Every row gives one point. To make a cloud, some directions were put in groups of two or more. Within a group, all points are equally far from the middle, so they leave a hole (a ring in 2 directions, a hollow ball in 3). The other directions are filled evenly. Then the cloud was stretched, turned, moved and blurred a little. How many holes are there, and how many directions does each take, smallest first?
In the rows, 128 means zero.

Cloud (22 x 3):
[[ 75 143 117]
 [107 153  87]
 [103 161 104]
 [162 204 110]
 [206 130 105]
 [176 147  99]
 [199 135 147]
 [124 106 135]
 [139 120 122]
 [107 155  88]
 [ 95 138 127]
 [ 92 169 119]
 [137 124 136]
 [ 96 200 128]
 [ 90 142 152]
 [110 159 120]
 [ 30 165 124]
 [180 145  80]
 [ 35 182 140]
 [141 145 122]
 [171 156  64]
 [141 118 113]]
Holes: 0

Cloud:
[[162  95 143 116]
 [147  70 146 117]
 [144 149  71  90]
 [134 149 124 127]
 [ 71 113  88  64]
 [104  52  94  95]
 [ 75 137  75  80]
 [ 93  94 119 119]
 [108 151  54  69]
 [137  40 132 141]
 [ 97 126 183  70]
 [117 168 124  99]
 [137  66 139 148]
 [145 133  60  98]
 [126 109 196  98]
 [144 140 162 109]
 [148  77 165 132]
 [134  64  78 115]
 [108  89  81  64]
 [139 140 154 102]
 [111 117 164  86]
 [140  78 159 124]
 [111 158 117  96]
 [156 116  53 116]
 [165 115 170  90]
 [ 93 119 132  65]
 [134 127 189  81]
 [141 113 176 108]]
Holes: 0

Cloud (50 x 6):
[[154 126 152 144 114 177]
 [ 92 116  60 135 113  93]
 [106  52 156 163 185 138]
 [158 166 183 122 136 113]
 [189 154 127 135 161 124]
 [121 150  58 144 123 138]
 [150  81 103 161 128  65]
 [154 171 145 134  66 124]
 [116 131 130 100 111 185]
 [114 102 104 109  77 158]
 [120 146 147  85  88 126]
 [132  55 112 166  98 104]
 [119  72 113  80 146  72]
 [167 125 151 133 185 122]
 [120 116 129  99 180  80]
 [ 98  45 144 139 131  96]
 [147 205 118  97  52 105]
 [124 135 164 160  74 137]
 [127 113 167 159 121 195]
 [143  59 172 164 125 163]
 [ 55 105 144 137 173 138]
 [122 164  64 123 151 136]
 [ 82  69 129 173 102 104]
 [139 169  79  91 144 145]
 [218 129 132 135 115 104]
 [147 133 156 161 163  94]
 [184 151 159 142 125 125]
 [130  35 125 188 169 125]
 [106 168 108 140  61 162]
 [ 96  87  87 146  98  83]
 [185 109 124 164 148  85]
 [185 133  73  95 101 123]
 [ 90 101 153 153  95  82]
 [130 108 108  97 189  80]
 [141  94  54 111 101  93]
 [ 81 137  98  96 154 174]
 [ 84 116  97  96  87  99]
 [ 51 173 114 109 141 185]
 [ 67 122 162 197 171 167]
 [118  52 110  98 104  88]
 [131 183  72 136 101 136]
 [120 161 180 115 147  82]
 [109  86 118 175 195 142]
 [106  91  72 137 150  81]
 [ 96 166 190 137 137 126]
 [ 96 160  77 150 154  96]
 [ 78 112  89 130 125  69]
 [ 94 167  88 171 161 149]
 [ 68  84 121 111 114 106]
 [131 126 112 153 130  38]]
Holes: 1 (4)
